Each row of a before or after table is a point. One or more steps were done to the points. Then noise was added and the rows were shuffled. The steps act on how far a point lies along the listed directions, d1 being the first. Name the steps. A step turns or swaps two directions, mirrors them in a line or flattens them onto one, adds a multiple of one to another, or multiplies one. Angles are multiples of 10 degrees, from the lower direction toward the higher: turns from -170 to 170, lines from 10 to 170 but not 90. Use the fewest steps. Two steps may share a direction if one is a turn and the other turns, adds or multiplies; they go together, in the order done. Otherwise the lowest direction goes first.
(in the rows, 128 means zero)

Directions:
(1): [126 168]
(2): [ 88 126]
Before (11 x 2):
[[ 90 113]
 [ 79 159]
 [148 134]
 [ 90 175]
 [132 144]
 [128 132]
 [167 113]
 [138 122]
 [148 138]
 [101 170]
 [ 97 169]]
After (11 x 2):
[[162 139]
 [157 145]
 [143 112]
 [163 177]
 [128 123]
 [165 173]
 [131 160]
 [ 70 112]
 [136 133]
 [162 170]
 [155 134]]
Steps: add -1.5 times d1 to d2

Directions:
(1): [115 164 159]
(2): [157 108 162]
(3): [165 155 112]
Before:
[[136 164 105]
 [126  81 133]
 [161 132 150]
 [143 101 143]
 [136 121  87]
 [114 115 168]
 [ 83 133 130]
 [131 123 154]
 [142 161 155]
 [125 127 104]
 [131 161 144]
 [141 107 150]
 [166 150 166]
 [ 93 124 120]]
After (14 x 3):
[[145 150  89]
 [170 125 141]
 [138 109 158]
 [165 185 127]
 [147 142 154]
 [105 109 107]
 [141 160 174]
 [ 96  76  94]
 [128  93 151]
 [183 186 134]
 [ 95  72 155]
 [104 173 139]
 [ 95 147 129]
 [195 164 147]]
Steps: multiply d1 by 2; turn d1 and d3 by 50 degrees

Directions:
(1): [113 161 120 171]
(2): [131 136 184 134]
(3): [173 109 125 157]
(4): [159 169 123 106]
Before:
[[161 147 108 148]
 [131 142 114 146]
 [115 131 111  62]
 [127 168  91 112]
 [139  79 141  91]
 [151 139 101  90]
 [124  81  94  94]
 [139 106 169 142]
 [141 108 145 188]
 [118 125 108  91]
 [ 82 147 145 126]
 [169  96 103 126]
 [123 107 101 124]]
After, 13 rows:
[[141 152  94 135]
 [150 102  85 112]
 [128 150 106  72]
 [103 137 135  56]
 [155  98 120 195]
 [124 144 113 139]
 [147  76 137  96]
 [102 182 105  99]
 [158  96 153 152]
 [116  85 103  90]
 [100 141 164 140]
 [116 111 104 123]
 [110 131 124  85]]
Steps: turn d2 and d3 by 30 degrees; add -0.5 times d4 to d3

Directions:
(1): [155  87 157 155 155 135]
(2): [141 142 150 153  79 159]
(3): [156 122  74 136 133 159]
Before (8 x 6):
[[114 136 128 106 173 102]
 [142 171  91 109  83 174]
 [107 137 135 130 141 126]
 [130  81 148 117 146 133]
 [112 104 156 107 197  55]
 [147 113 170 164 113 159]
 [166  95 133 164 120 178]
 [143 128 121 131 133 162]]
After:
[[163  99 176 176 123 163]
 [104 139 124 130 136 130]
 [141 127 139 135 134 158]
 [107 151 107  93 162 105]
 [163  82 160 174 127 170]
 [126  91 140 113 145 136]
 [143 157 120 115  91 164]
 [106 129 113  92 183  65]]
Steps: add 0.5 times d2 to d1; multiply d3 by 0.4

Directions:
(1): [166 145 148 105 104 160  85 143]
(2): [ 74 169 100 112 111 134 109 139]
(3): [132 120 102 190 110 140  96 111]
Before (14 x 8):
[[ 87 141 137  89 144  88 157 145]
 [ 61 126  88 163 150  72 171 119]
 [ 34 133 105 131 156  88 177 127]
 [130 112 150 105 145 114 147 143]
 [104 113  93 175 118 136 110 108]
 [121 155 130  77 124 132 119 152]
 [ 73 138  95 152 133 121 146 122]
 [140 147 144 104 121 145 107 138]
 [175  98 119 188 104 159  72 118]
 [ 72 139 115 105 161 109 166 126]
 [100 169 129  69 127 120 155 145]
 [ 89 118 103 141 117 139 120 122]
 [149 126 176  73 128 140 129 129]
 [106 132  95 139 138 141 113 106]]
After, 14 rows:
[[ 89 116 103 149 116 143 123 121]
 [175  97 175 106 124 140 128 121]
 [155  88 140 178 144  92 141 116]
 [145 101 148 127 146 119 144 136]
 [ 76 111  88 180 155  72 169 112]
 [180 106 133 155 121 133 108 125]
 [181 100 132 181 123 127 139 103]
 [161 133 142 132 121 147 102 132]
 [ 86 176 117  61 104 146  92 161]
 [ 68 147  92 130 121 130 116 121]
 [ 91  83 109 210 155  93 166  99]
 [ 94 124  93 177 137 122 145 115]
 [104 133  94 137 134 140 115 105]
 [128  93 120 180 163 115 151 101]]
Steps: swap d2 and d3

Directions:
(1): [175 134 149  73 127 164 122 134 117]
(2): [ 93 171 172 123 114 130  85 125 138]
(3): [123 136 170 159 141 160 173 103 104]
Before (13 x 9):
[[135 111 118 148 142 107 158 119 127]
 [135 130 126  97 106 105 119 148 139]
 [126 110  99 139 122 108 124 139 130]
 [116 160 182 128 125 139 104 133 124]
 [169 112 120 111 142 151 147 117 106]
 [146 108 106 126 140 127 132 125 132]
 [164 114 101 133 131 121 151 132 119]
 [139 162 168 110 112 144  87 123 131]
 [118 161 197 131 128 169 119 115 111]
 [118 177 179 101 120 163 108 109 127]
 [139 113  94 132 133 102 126 127 121]
 [120 112 115 159 133  95 147 125 127]
 [122 156 173 124 131 141 116 124 100]]
After (13 x 9):
[[107 108  95 162 123  96 131 133 135]
 [137 108 102 150 142 123 149 114 116]
 [113 111  85 165 134  85 134 119 125]
 [104 106 102 183 142  83 159 115 134]
 [ 99 108 105 181 134  78 148 121 131]
 [175 182 201  31 118 205  97 119 115]
 [186 168 191  54 111 183  82 130 119]
 [169 166 211  67 123 203 102 126 105]
 [119 106  94 160 140 105 138 123 138]
 [167 166 203  67 123 177  94 141 114]
 [140 132 134  95 107 112 123 145 135]
 [124 109  81 182 134  90 155 126 128]
 [157 159 185  78 128 167 106 131  95]]
Steps: add 1.5 times d2 to d1; multiply d3 by 0.7

Directions:
(1): [116  98 136  95  70 105  86 118 110 151 137]
(2): [ 91  85 144 148 145  84 143 151 104 105  99]
(3): [111 139 117 116 164  87 135  80 141 178 117]
(4): [144  88 108  81 116 131 188 126 149 122 130]
(5): [113 162 138 122 119  92 155 171 128 143 183]
(6): [179 148 111 130 115 109 142 150  84 154  87]
Before (12 x 11):
[[142  82 113 108  82 155 100  93 132 134  94]
 [129 155 128 165 164  87 116 140 120 139 125]
 [ 81 136 170 174 171 109 158 149 131 105 117]
 [122 162 115 141 189 138 188 113 140 118 135]
 [118 145 101 142 163  89 179 144 121 134 105]
 [131 160 124 136 176 122 163 155 143 109 121]
 [165 110 119  78  19 141  84 149 124 148 146]
 [119 102 142  98  93 164 111 113 148 127 181]
 [115 109 118  84 115 124 110  93 144 143 142]
 [164  91 124 115  65 169 145 178 124  79 153]
 [125  84 132  77  87  86 136  90 129 172 132]
 [ 95 136 128 145 155 124 181 135 159 132 136]]
After (12 x 11):
[[123 107 119  86  69 110 152 146 139 148 163]
 [122 177 120 158 192 137 167 115 127 123 128]
 [140 110 114 146 167 124 118 100 142 122  93]
 [101 154 112 162 172 106 139 125 129 128 108]
 [128 162 128 150 182 135 136 141 140 106 108]
 [119 135 122  94 111  99 113 117 124 157 148]
 [135 118 138 100  28 132  62 154 125 140 162]
 [137 128 144 118  90 142 104 137 111 145 162]
 [116 122 152 165 167 136 152 123 127 107  76]
 [140 135 146 151  72 151 108 196 109  87 175]
 [106 160 132 173 159 128 143 132 137 140 113]
 [104 130 153 109  91  68 103 111 116 181 157]]
Steps: multiply d2 by 0.7; turn d4 and d5 by 110 degrees; multiply d6 by 0
